Each row is a point. The ring and each string are closed loops that go straight from each point to the next, and from the last back to the first. Before rounding, they use only three directions, however many columns there are. How many times does the string pass through the ring? Passing back the other way cancels.
In the rows, 128 means zero.

Ring (9 x 4):
[[144 143 121 101]
 [160 149 130 129]
 [165 145 131 162]
 [166 139 119 177]
 [155 130 103 172]
 [116 111  95 129]
 [ 82  98 100  81]
 [ 80 103 107  59]
 [107 122 113  70]]
String (18 x 4):
[[185 163 131 149]
 [186 158 114 163]
 [151 137 119 143]
 [134 127 129 140]
 [139 129 118 140]
 [171 144 101 167]
 [192 146  83 210]
 [168 136  82 176]
 [127 111  76 149]
 [ 59  79  94  82]
 [ 26  67 105  39]
 [ 54  87  96  42]
 [132 129  98 107]
 [112 119 113  93]
 [104 117 121  83]
 [152 143 107 118]
 [175 158 109 127]
 [173 161 130 125]]
Times through: 0

Ring (8 x 11):
[[ 74  86  99 118  85 115 133  57 132 127 152]
 [ 91  82  91 122  89 114 158  57 132 136 152]
 [134 114  92 127 123 118 169  92 117 144 157]
 [173 175 104 118 167 131 154 155  96 159 173]
 [178 212 117 107 185 141 127 190  86 164 183]
 [156 209 124 105 177 139 102 182  87 151 180]
 [124 178 122 111 153 130  92 146  97 132 169]
 [ 89 130 114 116 116 120 100  95 114 121 157]]
String (28 x 11):
[[109 119 101 117 114 121 140  93 119 140 160]
 [113 110  99 130 117 114 141  80 116 124 151]
 [121 129 102 122 127 120 138 101 112 135 159]
 [117 121  97 110 114 126 156 101 122 157 166]
 [126 133 101 116 126 125 147 109 115 148 164]
 [133 128 100 132 135 116 143  99 108 128 154]
 [153 125  93 140 142 114 165  98 106 130 152]
 [180 149  92 131 159 123 182 130 101 155 164]
 [171 172 102 111 160 135 163 156 101 171 177]
 [155 171 107 109 154 134 145 151 102 163 176]
 [171 192 110 105 169 139 145 174  95 171 182]
 [140 154 108 122 147 124 131 126 102 137 163]
 [170 190 113 123 179 129 125 162  86 141 169]
 [190 235 123 106 202 144 115 212  76 164 187]
 [182 249 128  89 199 153 107 229  79 181 198]
 [157 215 123  95 175 145 108 192  90 167 188]
 [138 172 115 113 153 130 116 144  99 142 170]
 [136 171 117 119 156 126 106 139  96 130 165]
 [129 186 126 118 163 127  80 148  90 120 165]
 [109 184 129 107 150 131  70 147  96 126 170]
 [102 163 120  99 130 133  96 134 110 145 173]
 [115 145 110 113 130 126 120 116 110 138 164]
 [104 127 109 126 124 116 112  92 110 116 153]
 [ 73  98 108 128  99 109 104  59 121 102 144]
 [ 49  83 105 110  72 116 114  51 137 124 153]
 [ 62  90 102 104  76 121 129  63 138 140 159]
 [ 98 117 103 111 106 123 135  91 123 143 162]
 [ 71  82  95 108  75 120 148  58 140 145 158]]
Times through: 4

Ring (7 x 14):
[[113 150  80  85 119 106 147 144 165 128 117 126 149 172]
 [166 158  87  64 160 114 105 139  97 136 157 119 135 149]
 [174 157 123  72 174 131 108 123  73 144 158 135 118 137]
 [139 147 162 117 154 151 139 112  95 151 129 148  98 118]
 [ 95 134 178 171 122 163 167 112 132 155 100 144  83  93]
 [ 63 130 161 182  94 153 188 120 177 148  78 140  96 107]
 [ 55 135 119 146  81 125 195 134 212 133  71 141 132 156]]
String (26 x 14):
[[122 153  80  70 126 104 144 142 158 126 121 133 155 185]
 [149 161  58  37 144  92 122 147 138 122 142 126 166 197]
 [133 152 103  83 138 118 137 133 132 134 128 134 136 161]
 [140 148 120 112 146 135 124 130 106 145 138 122 111 117]
 [138 149 121 107 144 133 129 129 111 143 135 127 115 126]
 [166 160 106  54 166 118 116 128  96 135 151 139 136 166]
 [194 165 112  33 189 120  99 123  63 138 169 144 134 168]
 [193 157 135  83 189 143  89 120  40 152 174 126  99 106]
 [149 148 138 119 156 145 119 123  85 151 144 125  97 101]
 [169 150 160 111 175 155 112 112  56 156 154 136  87  96]
 [145 148 177 110 162 156 143 103  86 152 129 161  95 126]
 [116 144 160 121 136 147 161 112 127 146 110 156 107 137]
 [117 143 146 131 133 144 150 121 125 147 116 138 104 119]
 [119 139 162 158 136 159 143 117 107 156 121 130  83  83]
 [114 140 150 149 131 151 147 122 121 151 117 130  94  99]
 [112 138 153 162 129 155 144 122 117 154 118 124  86  83]
 [ 74 127 177 206 104 169 174 117 147 159  89 129  72  66]
 [ 83 132 156 180 107 155 167 123 150 152  96 128  88  88]
 [ 95 141 133 133 114 136 165 126 157 141 101 139 116 135]
 [ 54 135 131 145  83 129 201 128 212 134  67 150 130 161]
 [ 31 134 118 142  63 118 221 133 249 126  49 155 146 186]
 [ 72 141 114 119  94 119 187 132 201 130  81 148 141 175]
 [102 142 117 128 116 130 154 133 154 140 109 127 120 131]
 [ 94 143  95 118 106 117 158 142 175 133 104 124 135 150]
 [114 146 100 113 122 122 142 139 148 137 120 120 128 137]
 [121 147 107 108 129 124 139 135 137 138 124 125 125 138]]
Times through: 0
